Each row of a before or after table is a point. One or more steps were done to the points. Then noise was added and the rows were shuffled. The steps act on how far a point lies along the listed directions, d1 being the first. Name the steps. A step turns or swaps two directions, mirrors them in a line or flattens them onto one, adds a multiple of one to another, or multiplies one. Angles are multiples of 10 degrees, from the lower direction toward the higher: turns from -170 to 170, lines from 10 to 170 but not 90. Use the fewest steps. Two steps may share a direction if one is a turn and the other turns, adds or multiplies; they go together, in the order done. Otherwise the lowest direction goes first.
(in the rows, 128 means zero)

Directions:
(1): [173 112]
(2): [112  83]
Before:
[[ 85 144]
 [ 95 151]
 [122 149]
 [208  99]
 [115 136]
 [117 108]
 [102 167]
 [ 78 164]
 [148 149]
 [138  88]
 [ 83 173]]
After (11 x 2):
[[174 129]
 [115 102]
 [131 150]
 [105 164]
 [187 112]
 [143 109]
 [ 42 128]
 [184 101]
 [166 100]
 [143 125]
 [168 117]]
Steps: turn d1 and d2 by 160 degrees

Directions:
(1): [189 117 146 110]
(2): [147 162 138 182]
(3): [117 175 162  96]
(4): [145 160  74 112]
Before:
[[137 115 150 146]
 [127  70 165 173]
 [155 122 152 103]
 [127 144  90 100]
 [ 56 183 212 131]
 [166 125 128  90]
 [ 85 156 191 132]
 [148 132 157 165]
 [152 160 132  80]
 [ 81 145 163 113]
 [102 141 156 136]]
After, 11 rows:
[[129 114 136 159]
 [116 130 140 178]
 [127  67 121 183]
 [150 167 159 104]
 [ 38 111 213 120]
 [ 94 115 152 131]
 [ 93 109 166 102]
 [ 79 109 190 132]
 [177 150 144 125]
 [162 135 162 137]
 [139 154 109  92]]
Steps: turn d1 and d2 by 50 degrees; turn d3 and d4 by -30 degrees

Directions:
(1): [111 156 115 115 125  94 200 163]
(2): [135  68 134 124 118 174 182 113]
Before (10 x 8):
[[128 162 116 108 127  99 114 152]
 [124 193 131 128 141  87  79 155]
 [130 112 147 135 123 160  60 119]
 [123  95 123 132 123 128 191 142]
 [150 125 135 129 122 125 114 105]
 [142  68 133 119 109 142 142 127]
 [117 182 135 130 148  77  53 139]
 [115 119 135 126 116 113 179 154]
 [139 105 130 120 150 130  89 108]
 [158 177 122 160 131 113   7 133]]
After:
[[176  33 139 154 105 225 109  91]
 [144  96 130 121 149 141  83 100]
 [138  94 153 134 120 176  54 107]
 [135 137 124 125 116  88  74 140]
 [112 151 130 125 116  84 164 169]
 [137  73 143 119 120 175 187 130]
 [131 107 119 105 112 143 174 141]
 [115 170 116 131 135  71 142 162]
 [132  44 146 122 124 182 170 101]
 [149 122 139 131 121 130 111 102]]
Steps: multiply d1 by 1.3; multiply d2 by -1

Directions:
(1): [213 125 158 129 171 116 122 162 137 140  99]
(2): [132 138 159 106 137  72 147 105  97 177 186]
Before:
[[147 128 131 128 135 111 124 115 132 150 138]
 [ 56 135  78 144  78 165 133 118 149  79 111]
 [ 22 152 100 104  87 105 157  67  88 132 203]
 [ 51 142 128 113  84  83 168  78  80 148 194]
 [ 84 135 140 123 113 119 139  88 110 132 187]
 [110 125 165 117 146 100 151 118 106 143 160]
 [168 127 172 103 152 105 141 122 130 185 169]
 [159 125 135 112 151 137 110 121 134 130 114]
 [ 47 116 110 122 104 112 125 108 119 118 156]
 [111 137 163 114 138  76 146  93  96 179 184]
 [ 35 133 144 103  83  97 149  82 101 150 206]]
After (11 x 11):
[[181 125  96 150 153 190 109 181 169  57  31]
 [196 117 125 155 147 165 115 182 153  78  35]
 [169 118 139 146 149 166 113 149 152  93  92]
 [127 129 135 104 141 122 118 102 116 144 149]
 [192 121 172 110 164 118 133 140 143 175 139]
 [ 69 133  79 149  84 173 131 126 156  73  95]
 [159 120 166 134 166 126 134 152 128 120 109]
 [205 127 161 140 181 125 116 160 142 136  80]
 [118 106 109 143 134 155 101 163 156  83  75]
 [153 125 135 130 138 115 124 120 137 146 128]
 [184 110 142 146 147 178 100 188 176  81  44]]
Steps: swap d1 and d2

Directions:
(1): [150 117 117 150  87 141 173 111 128 146 146 120  95 221]
(2): [118 192 149 177 160 167 129  91 132  79 153 101 155 143]
(3): [102 175  83 141 142 123 112 146 183 126  88 126  56 132]
Before:
[[129  93 115 100 118 102 122 147 124 132 132 138 147 103]
 [105 128 144  93 183  98  80 172 133 102 105 151 166   9]
 [134  86 144 118 120 112 131 130 106 143 143 128 148 102]
 [134 115 135 146  98 110 147 117 142 142 121 114 104 149]
 [138 113 142 138 108 148 128 121 113 124 138 120 141 124]
 [ 89 125  93  90 148  96  91 169 163 121  74 145 101  25]
 [103 166 122 103 193 124  63 132 151  94  88 123 185  14]
 [125 116 153 104 133 118 113 120  91 112 143 136 177  83]
 [157  95 137 108  96 130 152 125  90 147 133 135 150 125]
 [114 132 123 117 117 120 131 132 133 149 127 148 118 131]
 [125 112 111 128 111 127 141 132 120 139 121 112 103 156]
 [150  87 130 109  91 116 142 118  96 155 132 116 156 119]]
After:
[[112 132 125 121 119 119 134 132 134 150 127 150 117 134]
 [131 118 130 146 100 109 145 119 149 145 117 115  93 150]
 [134  84 145 120 117 113 131 130 100 139 144 129 154 106]
 [120 111 160  89 176  99  86 160 109 102 121 153 192  10]
 [132  91 115 103 119 107 124 147 119 131 132 140 151 103]
 [156  95 132 106  98 133 149 124  90 146 137 135 144 125]
 [137 111 144 138 110 150 125 119 115 122 137 122 139 125]
 [ 96 108 107  88 145  99  92 167 142 121  80 146 121  29]
 [115 147 139 100 186 128  70 123 130  97 105 125 216  12]
 [125 119 106 132 114 127 139 135 128 142 113 112  97 159]
 [155  88 126 106  91 114 144 118  98 158 133 116 153 116]
 [129 110 158 100 131 121 111 119  83 110 150 135 188  86]]
Steps: add 0.3 times d1 to d3

Directions:
(1): [156 156 176 174  78 197 129 123 130 154 153 102  92  90 123 145 180 141
 164 117]
(2): [104 169 147 157  86 113  90 131 109 100 104 126 151 110 137  57 160  68
  72 116]
(3): [130 126 127  94 119 114 133  75 119 122 180 116 166 124  33 120 130  84
 166  91]
(4): [ 76 139 121 112  88 142  59  85 156 147 141 156  78 203 131 151 124 127
 121 117]
(5): [ 91 101 100 100 123 142 177 187 158 145 176 104  84 130 115 126 167  74
  89 151]
Before (14 x 20):
[[ 75 128 129 119  95 123  85 133 160 139 113 151 117 148 146 128 146 115
  124 126]
 [182 147 156 149 132 192 133 126 138 137 132 119  90 109 136 174 121 186
  177 121]
 [123 100  98 134 156 113 121 158 142 142 112 151 105 156 161 136 113 114
   98 130]
 [166 136 126 138 175  53 107 121  94  83  98 155 223 100 150  88  59 164
  116  93]
 [123 130 113  83 135 106  80  69 119 118 125 165 159 170 119 151 105 133
  140  90]
 [121 143 131 143 120 116 127 143 143 105 143  70 147 104  84  62 189  64
   77 106]
 [110 134 117 149 101  96 125 169  98  69  80 127 167 121 183  52 120  54
   22 136]
 [161 128 142 142 113 186 158 135 128 130 151 100 128 132 114 137 160 169
  158 118]
 [ 68 143 105 136 119  96  31 112 144 123  79 153  91 191 210 116 114 121
   65 142]
 [138 157 155 167  97 154  90  87 115 147 140 116 123 117 114 122 135 130
  161 123]
 [106 111 156  92  98 184  66  68 166 183 178 141  66 211 107 195 136 168
  149  83]
 [172 132 170 170 127 155 188 164 108 116  98  77 158  37 136 118 138 150
  162 117]
 [ 91 122 117 109 152 107 122 163 133 116  97 127 134 157 164 126  97 154
   89 146]
 [ 79 124 127 137 130 141  94 158 173 161 105 153  58 179 233 146 129 162
   98 171]]
After, 14 rows:
[[121 140 139 172  99 168 107 143 132 159 138 110  85 120 148 127 156 126
  124 151]
 [112 134 133 110 147  97  99 110 117 106  97 131 167 157 121 121  79 159
  123 123]
 [146 113 113 132 157 100 100 100 119 131 116 152 148 145 120 134  93 118
  139  99]
 [168 132 171 170 130 158 192 168 111 122  95  74 149  32 142 117 142 149
  155 123]
 [124 142 133 142 120 115 124 134 142  99 142  68 152 103  78  61 189  64
   83 103]
 [ 97 105 150  92  96 190  77 101 176 188 181 138  50 211 124 200 142 168
  129  99]
 [ 88 154 120 134 119  83   6  55 126 109  86 158 129 192 168 117  97 121
  105 113]
 [ 85 132 133 118  92 117  76 109 149 132 114 150 138 145 124 128 134 118
  144 114]
 [178 146 155 153 131 191 136 133 142 142 132 114  83 108 138 171 122 182
  171 126]
 [125 151 159 131 130 111  39  26 125 141 108 173 151 172 139 135  84 173
  188 100]
 [ 87 108  92  86 138 124 113 159 149 137 119 156 100 175 182 154 134 128
   80 133]
 [138 151 131 140  99  77  98 110  82  58  78 132 210 118 139  52 100  60
   59 109]
 [161 126 143 146 113 188 158 141 126 132 148 102 123 132 120 142 164 173
  155 123]
 [137 114 100 141 175  72 146 213 128 102  97 141 160 105 217  94  89 154
   49 142]]
Steps: swap d3 and d5

Directions:
(1): [117 126 149  79 112 103 115 151  60 141  91 203  71 177 122 152  77 165
 121  73 150 158 159 132 127 132 153  82 103 110 149 121]
(2): [181 160 161 105 145 144 117 137 169 147 126 125 100 126 130  78 121  74
  94 148 220 140 172 100  85 182 120 157  78 114 141 136]
(3): [167 191 117 131 142 139 193 158 109 115 121 152  72  79 163  98 134 140
 182 103 117  90  93 123 138 155 122 110 119 215 151 142]
(4): [160 102 101 166  95 102 122 103 159 151 132 153  79 144 124  25 140 134
  95  52  83  95 115 124 114  92 113 148 131  84 127 124]
Before (13 x 32):
[[ 94 130 148  80 149 154 130 139  94 112 106 115 162 106 126 197 109 120
  134 192 166 162 155 124 129 159 142 105 130 138 125 117]
 [ 75  72 108 149 125 128 107  88 143 107 163  70 206 123 107 169 136 142
  139 165  69 121 110 134 147  60 123 148 178 104  98 127]
 [148 128 105 166 142 141 125 106 199 133 148  80 154  83 141 105 165 102
  131 167 121  99 104 139 126 125 121 161 152 147 111 139]
 [ 93 138 142  97 139 120 132 134  80 104 112 130 138 142 112 205 111 135
  128 133 149 152 149 124 131 134 157  86 100 129 135 116]
 [104 132 118 129 125 111 134 140  82 121 126 147 101 154 124 150 100 163
  134  96 105 144 132 142 160 125 139 103 127 139 137 130]
 [136 141 138 110 123 122 131 134  99 116 134 144 120 126 146 162 105 128
  150 124 142 154 135 134 138 155 126 109 118 155 129 123]
 [100 149 129  97 147 166 121 142 115 103  98 104 154 127 145 182 116 137
  148 170 156 173 129 117 118 142 144 128 132 140 129 129]
 [118 110 134 104 114 120 101 138  90 118 107 162 112 143 108 162 113 141
  128 128 134 149 142 119 117 138 170 119 118 114 135 113]
 [ 84 101 167  89 125 130  75 131 106 133 101 143 170 157 101 202 100 121
   95 157 185 178 147 132 116 139 133 130 123  93 125 125]
 [107 115 121 133 107 127 139 121 119 122 130 148 122 133 119 142 119 141
  138 118 129 133 145 129 130 126 127 127 125 119 138 124]
 [131 146 118 105 116 127 134 151  98 118 106 135 115 107 113 144 118 145
  142 129 156 138 130 113 122 130 133 119 112 137 135 136]
 [121 128  60 211 164 155 158  77 204  92 206  10 249  46 123 151 205 104
  155 231  43  82  54 148 140  97  90 183 189 158  85 135]
 [119 131 121 121 140 104 141 124 106 120 131 116 115 124 145 127 126 160
  143 121 109 120 115 122 145 133 119 112 123 149 124 115]]
After, 13 rows:
[[136 129 114 149 142 139 123 115 177 131 139  93 154  92 138 133 151 111
  137 166 130 112 111 143 131 128 131 147 149 149 114 138]
 [161 150 123 139 108 117 147 139 119 139 103 189  61 113 138  59 125 142
  129  55 119  96  85 124 117 131 107 132 121 152 148 137]
 [138 131 118 112 109 123 115 137 119 129 109 131 116 119 104 120 121 132
  115 126 162 140 142 108 109 126 127 135 107 105 130 133]
 [106 111 121 135 120 107 107 124 109 132 133 132 116 167 110 131 104 146
  103 105 115 151 148 137 145 118 134 124 125 100 127 127]
 [169 126 122 124 115 129 137 117 147 145 110 152  71 109 131  29 127 111
   93  93 135 110 142 106  97 139 116 139 113  99 135 119]
 [154 141 111 129 120 145 118 124 158 131 102 132  86 138 145  55 127 128
  109  96 139 138 125 105  91 125 124 157 116 101 136 129]
 [141 118 121 123 108 117 115 136 104 121 112 165  89 129 115 118 125 141
  130 103 116 128 126 116 114 134 161 127 117 123 139 116]
 [151 122 136 122 108 112 110 117 131 132 142 143 113 142 135 114 110 111
  113 108 147 153 148 126 117 145 116 133 112 111 124 119]
 [111 107 130 118 136  99 110 110 123 130 134 106 136 147 132 126 122 144
  111 133 127 138 139 118 131 129 119 128 118 104 114 110]
 [144 131 121 134 117 104 133 114 128 128 119 148  83 142 114  82 125 122
   94  70 129 115 141 109 106 119 137 118  90  94 140 119]
 [144 104  68 204 137 127 128  67 211 123 192  53 195  92 108  88 185 105
  104 166  59  89  84 140 113  88  92 189 165  93  93 128]
 [121  90  89 169 108 113 135  91 145 118 155 111 131 116 123  83 140 153
  143  91  41  83  89 128 139  54 112 146 170 115 115 134]
 [110 116 119 137 108 127 141 119 124 121 132 146 119 129 121 133 121 139
  138 118 127 130 143 128 131 125 125 130 126 118 138 126]]
Steps: multiply d1 by 0.7; turn d2 and d3 by 140 degrees; turn d2 and d4 by 140 degrees
